Rows are points. Examples show where two turns around zero, p and q, send a point. Write where each new point lands after one turn and then the other. Backwards means that the second turn is done in reverse. Each puzzle has new turns, and all numbers are rounded.

Turn p:
-2.2,3.3 => 4.0,-0.3
3.4,-0.6 => -2.6,-2.3
0.8,0.9 => 0.2,-1.2
-2.0,-3.6 => -1.6,3.8
Turn q:
-2.2,0.2 => -2.2,0.1
0.5,1.7 => 0.4,1.7
-2.8,-1.4 => -2.7,-1.5
-0.6,2.2 => -0.7,2.2
5.2,-2.7 => 5.3,-2.4
Where do these land?
q, then p: -0.2,1.5 => 1.3,-0.7
p, then q: 3.4,-2.8 => -4.2,-1.2
q, then p: -3.2,1.3 => 2.9,1.9

Turn p:
2.2,-1.0 => -1.7,1.7
2.1,2.1 => -2.7,-1.2
-4.3,-1.1 => 4.4,-0.5
Turn q:
0.9,4.5 => 4.6,0.3
0.6,-1.9 => -1.7,-1.1
-1.6,-2.6 => -2.9,0.9
Where do these land?
p, then q: 3.2,-4.1 => 4.4,2.8
p, then q: -1.3,1.3 => -1.4,-1.2
p, then q: 0.5,2.2 => -2.1,0.7
p, then q backwards: 1.6,1.0 => -0.1,-1.9
p, then q backwards: -4.1,-0.4 => 2.0,3.6

Turn p:
1.6,-3.5,-1.9 => 0.8,-4.2,0.6
2.9,-0.7,-0.2 => 2.7,-1.3,-0.2
-1.7,2.0,1.7 => -1.0,2.9,0.3
-2.3,1.2,0.9 => -1.9,2.0,0.3
-2.8,5.1,-1.1 => -2.7,3.8,-3.6
2.2,-4.1,0.5 => 2.0,-3.3,2.6
Turn q:
2.1,-1.6,6.1 => -1.2,-3.1,5.8
-2.9,2.6,-1.8 => -1.4,3.4,-2.1
0.1,-1.2,-2.7 => 1.2,-0.7,-2.6
-0.4,4.2,0.2 => 0.0,4.1,1.1
0.9,-0.9,-1.1 => 1.2,-0.8,-0.8
0.3,-3.1,-0.8 => 0.3,-2.9,-1.4
Where do these land?
q, then p: 1.0,2.7,-0.9 => 1.8,1.8,-1.6
q, then p backwards: -0.6,-3.8,-0.9 => 0.6,-1.3,-3.7
p, then q: 1.0,3.8,2.9 => 2.4,3.9,1.6
p, then q: -3.9,-3.7,-0.8 => -5.1,-1.9,-0.3
p, then q: 2.5,1.1,-0.4 => 2.7,-0.2,-0.2

Turn p:
5.2,2.7,-1.7,-0.9 => 4.4,2.7,2.8,2.0
3.7,3.3,-0.9,1.3 => 3.5,2.9,0.1,2.6
-2.8,-2.4,-2.4,1.8 => -4.7,0.9,-0.2,0.0
-2.0,-2.9,3.3,0.1 => -1.3,-2.0,-2.1,-3.7
0.1,-0.2,0.4,-2.0 => 0.6,-1.4,1.2,-0.6
-4.3,-0.5,1.3,-0.3 => -2.6,-3.2,-1.9,-0.2
Turn q:
-1.8,-0.8,4.5,-1.4 => 0.5,2.8,-0.9,-4.1
-0.8,-2.5,0.4,0.6 => 1.4,-1.2,0.7,-1.9
0.3,-1.1,-0.6,-4.9 => 2.1,0.1,-4.6,0.2
2.1,1.0,-0.2,1.5 => 0.1,0.7,1.8,2.0
0.2,3.3,-4.2,4.2 => -4.0,-2.5,3.0,3.8
Where do these land?
q, then p: -0.4,0.6,-1.6,5.1 => -0.6,-2.2,-3.4,-3.5
p, then q: -2.1,2.1,-0.7,-5.5 => 4.1,-0.1,3.0,-3.7
q, then p: -1.1,0.3,1.9,2.5 => 1.1,-3.0,-0.8,-0.5
q, then p: 4.2,-1.3,0.9,0.8 => 3.6,2.2,-1.7,-0.4
q, then p: -0.6,-1.7,-0.5,-3.0 => -0.5,1.7,3.0,0.5
